Each row is a point. Each copy is the shape, with its points in the same order, turned, moved and blurred by noise. Say if it was mirrored as well.
In the rows, 128 means zero.

Shape, 7 rows:
[[155 122 143]
 [104 144 132]
 [ 73 143 118]
 [177 140 105]
 [ 71  51 120]
 [235 135 138]
 [124 129 149]]
Copy 1 (7 x 3):
[[153 110 156]
 [111 104 125]
 [ 90 105  94]
 [145 152 171]
 [165 108  41]
 [186 142 223]
 [135  94 138]]
Copy 1 is: only turned
Copy 2:
[[135 139 143]
 [ 88 128 141]
 [ 58 109 130]
 [143 169 110]
 [ 98  32 108]
 [205 190 139]
 [112 120 155]]
Copy 2 is: only turned

Shape:
[[123 162 149 135]
 [193 121 158 106]
 [104 158 123 153]
 [109 170 152  56]
 [128  41  77 118]
 [ 99 184 115 129]
 [125  92 169 160]
 [ 97 187 160 136]]
Copy 1, 8 rows:
[[127 174 170 126]
 [ 70 121 200  92]
 [131 167 152 149]
 [ 72 199 124  74]
 [123  46  97 113]
 [113 196 130 155]
 [159 117 182  95]
 [129 208 162 126]]
Copy 1 is: mirrored
Copy 2 (8 x 4):
[[113 128 164 119]
 [160  72 119 100]
 [115 147 166 158]
 [ 71 124 104  95]
 [164 102  75 216]
 [104 176 158 129]
 [127  71 174 174]
 [ 86 145 180 121]]
Copy 2 is: only turned
Copy 3 (8 x 4):
[[155 168 128  99]
 [195 115 184 103]
 [136 156 101  88]
 [206 176 109 156]
 [141  27  94 116]
 [160 183  83  92]
 [107 117 165 124]
 [146 201 120 114]]
Copy 3 is: mirrored
Copy 4:
[[115 149 135 127]
 [118 150 209  87]
 [129 140 106 133]
 [ 29 142 131 104]
 [162  29 139  77]
 [106 160  82 124]
 [130 103 187 161]
 [ 98 162 119 152]]
Copy 4 is: only turned

Shape, 11 rows:
[[121 171 107 135 115 162]
 [ 21 151 195  77 150 154]
 [150 103 133 162 161 150]
 [120 154 128 148 188 151]
 [146 159 111 120  91 160]
 [121 161  97  93 133 154]
 [151 147 102  85  59 121]
 [147 149 119 142 152 129]
 [142  79 113 167 144 115]
 [112 119 125 164 143  95]
 [155 123 143 140 131 122]]
Copy 1:
[[120 124 100  89  91 175]
 [ 20 198 164 127  56 160]
 [138 125 117 168 140 170]
 [130 176 102 147 112 186]
 [118  99 116  76 111 179]
 [104 149 105  75 123 165]
 [116  91 152  39 129 144]
 [149 145 124 119 124 176]
 [153 114 129 167 141 126]
 [155 145 142 145  99 128]
 [140 120 152 133 129 168]]
Copy 1 is: only turned
Copy 2, 11 rows:
[[134 174 143 111 149 142]
 [  7 137 153 100 150 190]
 [134 128 170 143  85 113]
 [119 149 179 107  85 156]
 [158 157 132 114 172 133]
 [155 143 135 106 149 179]
 [163 134  83 111 193 126]
 [140 135 136 101 104 131]
 [137 121 124 166  81 108]
 [112 147 113 122  75 113]
 [134 116 136 120 115 105]]
Copy 2 is: mirrored

Shape:
[[152 138 140 144  86 106 138 119]
 [122 157 116 116 204 119 130 116]
 [127 146 126 116  91 241 109 121]
 [126 115 139  99  93 114 107 134]
 [155 132 138 108 157 141 112 127]
 [142 126 135 108  88 104 118 148]
 [151 154 106 122  99 140 192 133]
 [ 70 106 131 126 137 110 160 121]
 [132 129 112 162  91 123 125 201]
 [148  63 121 101  92 105 105 115]
 [102  94 126 145 109 249 127 129]
 [147 150  53 134 157 159 115 124]
 [131 155 127 135 126 129 112 127]
 [121 155 131 129 109 141 130 160]]
Copy 1, 14 rows:
[[133 118 146 133 102  86 158 124]
 [ 64 162 164 128 131 176 125 123]
 [168 138  63  64 143 151 161  76]
 [145  97 143 113 147  99 121 113]
 [113 157 127 117 146 125 110 117]
 [136  88 154 104 128  85 122 125]
 [103 130 110  77  94 107 176 161]
 [120  73 150 145 126 171 137 158]
 [152  92 128  90  58 105  93 134]
 [120  69  94 153 152  76 113 124]
 [192 119  48 103 140 189 135 100]
 [ 67 144  82  94  97 152 115  81]
 [134 127 136 114 107 130 129 103]
 [147 119 150  79  96 123 125 114]]
Copy 1 is: only turned
Copy 2, 14 rows:
[[154 160 109 132 117 101 156 138]
 [145 131 168  99 117 181 109  84]
 [ 70 141 114  76 101  86  64 175]
 [127 113 130 140 148  95 138 140]
 [142 102 139 101 107 137 116 127]
 [135 124 131 139 139 103 161 150]
 [108 175 105  80 123 130 170 132]
 [100 143 124 150 142 128 133  62]
 [ 93 152 130 170  98 139 168 171]
 [143  86  80 151 163 110 138 140]
 [ 40 128  81 109  85 106  60 140]
 [123 153 124  95 130 196  91 157]
 [137 149 145 125 113 128 118 136]
 [103 152 150 126 109 118 139 144]]
Copy 2 is: only turned

Shape, 12 rows:
[[112 105 101 156  95 140 191 180  82]
 [118 110 118 131 142  83  52 141 166]
 [185 169  83  99 156 150  69 159  99]
 [175 188 120 147 148 122 110 139 189]
 [150 126  91 125 118 145 125 129 129]
 [143 158 132 157 154 178  89 181 142]
 [ 84 142 149 150  40 132 171 142  88]
 [170  96 143 112 117 156  94 138 148]
 [ 78 102 117  66 175 135 104 102 137]
 [122 142 151 218  81 138 179 118  52]
 [101  70 147  53 222  62 126 102 129]
 [125 153 165 158  56 139 180 181  63]]
Copy 1:
[[ 93 114 151 173 134 107 216  96 137]
 [164 108  98 163 173 132  83 175 111]
 [191 143  74 126 185 162 143 105 194]
 [175 122  61 132 175  85  94  74 124]
 [148 136 127 122 161 131 145 100 130]
 [120 123  43 158 169 152 126  85 142]
 [ 59 170 138 147 157  60 197 133 124]
 [114 107 111 101 173 147 103 119 146]
 [159 131  97 101  89 160 131 178 105]
 [ 58 189 156 192 129  69 159  81 162]
 [184  76 119 110  42 123 101 204 142]
 [ 52 149 121 158 166  57 206 106 175]]
Copy 1 is: mirrored
Copy 2 (12 x 9):
[[131 150 193 189 104 130 107  96 110]
 [121 105  37 124  94  88 117 154 116]
 [122 181  69 133 194  56 123 145 126]
 [125 136  54 140 171 156 141 173 144]
 [101 151 116 133 133 107 119 125 145]
 [124 169  55 148 162 145 109 100 111]
 [191 151 172 151  80 145 133  71 158]
 [ 88 118  81 105 140 111 137  88 134]
 [ 90 171 100  51  79 105  77 140 112]
 [185 118 179 180 143 159  72  76 173]
 [100 106 122  23  81 101  64 188  63]
 [197 146 184 172 139 136 140  62 123]]
Copy 2 is: only turned

Shape (17 x 11):
[[114 148 111 158 123  60 114 123 122 153 131]
 [151 182 164 157 152 126  73 139  87 123 118]
 [161 151 115 107 116 111  91  63 113 143 181]
 [143  93 141 133  93 180 107 162  99 148  87]
 [ 92 139 144  58 201 103 118 123  95 210 165]
 [111 100 198  76 150 154 178 164 133 160 174]
 [112  73  93 122 126 137  47 140 157 134 102]
 [151 191 114 164 141 135  89 137 134 147 149]
 [165 113  60 126 167 138 133 114  81  43 115]
 [137 194 129 102 124 179  92 131 122 142 126]
 [130 144 150  85 140 170  87  86 191 159 110]
 [115 125 216 128 123  99  94 107 121 113 124]
 [204 109 174 154 131 193  94  81 115  69 103]
 [115 204 132 203 152 185  42 120 127  71 147]
 [ 95 158 160 159 116 146 121  91 103  84 164]
 [173 200 148 189 141  90  99 150 112 137 158]
 [195 102 115 193 151 139 169 106 112 126 110]]
Copy 1, 17 rows:
[[138 153  80 149 135 146 164 150 150  95 150]
 [181 166  48 130 117  84  86 120 176 124 136]
 [130 142  86 136  66 134 140 166 167 182 136]
 [152 118 152 134 138  75  60 160 137  99 135]
 [154 156  84 116 177  73 196 166 110 201 111]
 [142 169 136  72 154  98 114 127  41 168 115]
 [107 100 166 128 134  67 144 117 190 106 169]
 [126 116  35 126 110 114 111 123 161 124 143]
 [122 155 123 141 167 150  62 124 210 188 212]
 [145 102  79 152 108  93  89 106 149 162 108]
 [164  69 131  96  99 100 143  97 149 165  97]
 [187 200 127 108 101 111 135 110 148 116 116]
 [193 139 140  76  80 116  23 123 202 146 159]
 [108 147  38 109 105  94  64  69 236 118 108]
 [117 190  95 115 115 145  84 113 175 137  87]
 [154 166   7 120  95 121 107 134 148 101 166]
 [158 126 102  76 148 168  60 184 163 118 184]]
Copy 1 is: only turned
Copy 2 (17 x 11):
[[103 130 137 107 171 111  85  94 132 157 105]
 [134 152 132 139 170 159  90 122 119 116 190]
 [128 106 126 148 156  89 155  87 163 169 168]
 [130 142 112 109 106 125 153 138  56  80 137]
 [ 71 185  63 121 203  98 158  94 198  94 134]
 [109 222 125 136 156 121 209  61 131  66 105]
 [ 74 129  92 142  69  82  95 104 101 103 129]
 [108 108 149 172 169 151 107 119 134 124 147]
 [186 178 130 183 109  56  97 180 132 144 127]
 [ 87 139 147 158 142 145 158 151 130 111 177]
 [ 74 134 137 132  75 139 163 101 178 101 162]
 [125 192 134  99 125 138 119  50 121 138 175]
 [211 148 139 151  60 142 140 116 112 119 193]
 [120 143 135 223 119 206  76 130 106 164 185]
 [138 187 135 159 137 160 142  99 111 193 144]
 [145 120 167 155 208 156  80  92 126 125 153]
 [218 125 140 132 121 126 117 129 134 112  85]]
Copy 2 is: only turned
